Rows are points. The last column is the point's height on a tilted bowl or saddle (a function of degree 2), plus a little noise. Along how many of its main directions does it bend up, bend down or stay straight?

Points, 18 rows:
[[ 31 -26 -54  13]
 [-30 -26  81 -95]
 [ 14  14 -28   4]
 [ 35 -28 -55  12]
 [-12  -2  52 -26]
 [ -4 -41  30 -44]
 [ -5 -34  -1 -11]
 [-46 -39 -15   2]
 [-22  -4  33 -24]
 [ 18  -2  39  -3]
 [-74 -10 -12   5]
 [ 31   1  18   6]
 [ 14 -45  14 -24]
 [ 27   4   4   5]
 [  8 -31 -35  14]
 [ 10 -11  37 -15]
 [ 17  28  -9   5]
 [ -2 -10 -17   5]]
Directions: 1 up, 1 down, 1 straight

Points, 24 rows:
[[ 31 -34 -18  -9 -10]
 [ 27  22 -14 -49  -1]
 [ 25 -79  12   7 -12]
 [  6 -10  17  12  11]
 [ 43  28   2  17  13]
 [ 68 -31  57 -14  86]
 [ 21  39 -21   9  20]
 [ -4  -8   8 -18  -5]
 [-24  -2  23  -1  17]
 [ -4  -6  56  42  60]
 [  4  -9 -16  21 -11]
 [ 12 -28  29  32  10]
 [-34 -25  42  11  42]
 [ 16  46  19 -23  11]
 [-13 -27  16 -34 -27]
 [-53 -14  48  -6  29]
 [ -1 -37  -2 -15 -14]
 [ 57  29 -29  15   5]
 [-32  58 -27   0  51]
 [-23  19 -35  52   2]
 [-45 -51 -30  43 -24]
 [-43 -17  21 -16  -5]
 [  4 -39   8  23 -12]
 [-27 -20  35  35  44]]
Directions: 2 up, 1 down, 1 straight

Points, 21 rows:
[[  5  21  15 -55 -16]
 [ 31 -18  17 -31 -21]
 [ 40 -18  54  -5 -37]
 [ 66  11  26 -19 -70]
 [ 22 -10  60 -42 -37]
 [ -9  -2  21 -61 -19]
 [-14  56  -7  48 -41]
 [-25   0 -45  -2  40]
 [-34 -15   5   3  24]
 [ 27  25  21 -32 -20]
 [  1  24 -20 -13   3]
 [ 34 -13 -13  10  10]
 [ -9  14 -37  -2  21]
 [ -9 -33 -29 -20  55]
 [ 31 -51   0 -16   7]
 [-17 -13  22  58   1]
 [  0 -11 -15 -46  14]
 [ -7 -38  24 -19  -3]
 [-56   5  -7  64 -20]
 [-50  48 -42 -23 -22]
 [ 19 -25 -19 -12  32]]
Directions: 1 up, 3 down, 0 straight

Points (46 x 7):
[[-45  43 -23 -35   4 -25 -39]
 [-51  48 -28 -24 -25  -7 -41]
 [ 52  25  16  18  46   6 -25]
 [ 27 -41   7  46  -6 -14  -9]
 [ 33   4  20  20 -15 -52  -1]
 [ 19   0 -18  20  37 -13  -5]
 [ -2  20   3   1  43 -21 -18]
 [  7 -36 -24  24  16  17 -12]
 [ 40  12  21 -45 -46  38 -34]
 [  8   8  43   9 -18  -9  -9]
 [ 13  35 -15   3  37  32 -26]
 [ 35  41   6 -51 -43 -42 -21]
 [-49 -30  20 -26  10  22 -45]
 [ 62  -8  72  62 -58  -7 -65]
 [-32   2  24 -32 -22   0 -22]
 [ 30 -32  -4  56  -5  42 -29]
 [ 28  44  -1   1  -6  51 -30]
 [  0  27   3  10  36  23 -24]
 [ -1  44  20 -25  -7  58 -51]
 [ 42  18 -17  34  18  17  -8]
 [-25 -43  30  80 -23 -34 -46]
 [ 50  20  28  -7 -29  25 -19]
 [ 10  -8   4  11   8  59 -28]
 [-14  67  -6  14 -34 -14 -24]
 [-16 -29 -12   3 -17 -39   2]
 [  0  59   9  19  -9 -16 -18]
 [ 11  13  45 -10  -5   3 -15]
 [-19  10  22  38 -44 -20 -12]
 [-51 -10 -35 -33 -62 -12 -33]
 [  0 -22  -6  13  76 -21 -39]
 [-12 -26  18  -2   0  -5  -7]
 [ -9   4 -27  34  16 -37  -6]
 [  4 -80  19   5   6  -9 -29]
 [-12  37   7 -10   4  -5 -15]
 [ 11 -16  13  40  -7  22 -12]
 [ -6  -3  27  18  -6   5  -8]
 [ 26 -48 -20   4  56  11 -28]
 [-11 -31  -4 -72   9  28 -41]
 [ 13 -26  20 -12  29  41 -27]
 [-22  17 -30  19  12  38 -29]
 [  8   7  21   8 -45  18 -10]
 [-71   3 -19  18  35  44 -83]
 [ -4 -16 -18  28 -52 -32   3]
 [  3  43  24  17 -37  38 -34]
 [ 13  16 -47 -62  52 -26 -43]
 [  1  20 -23 -26 -73 -27  -7]]
Directions: 0 up, 6 down, 0 straight
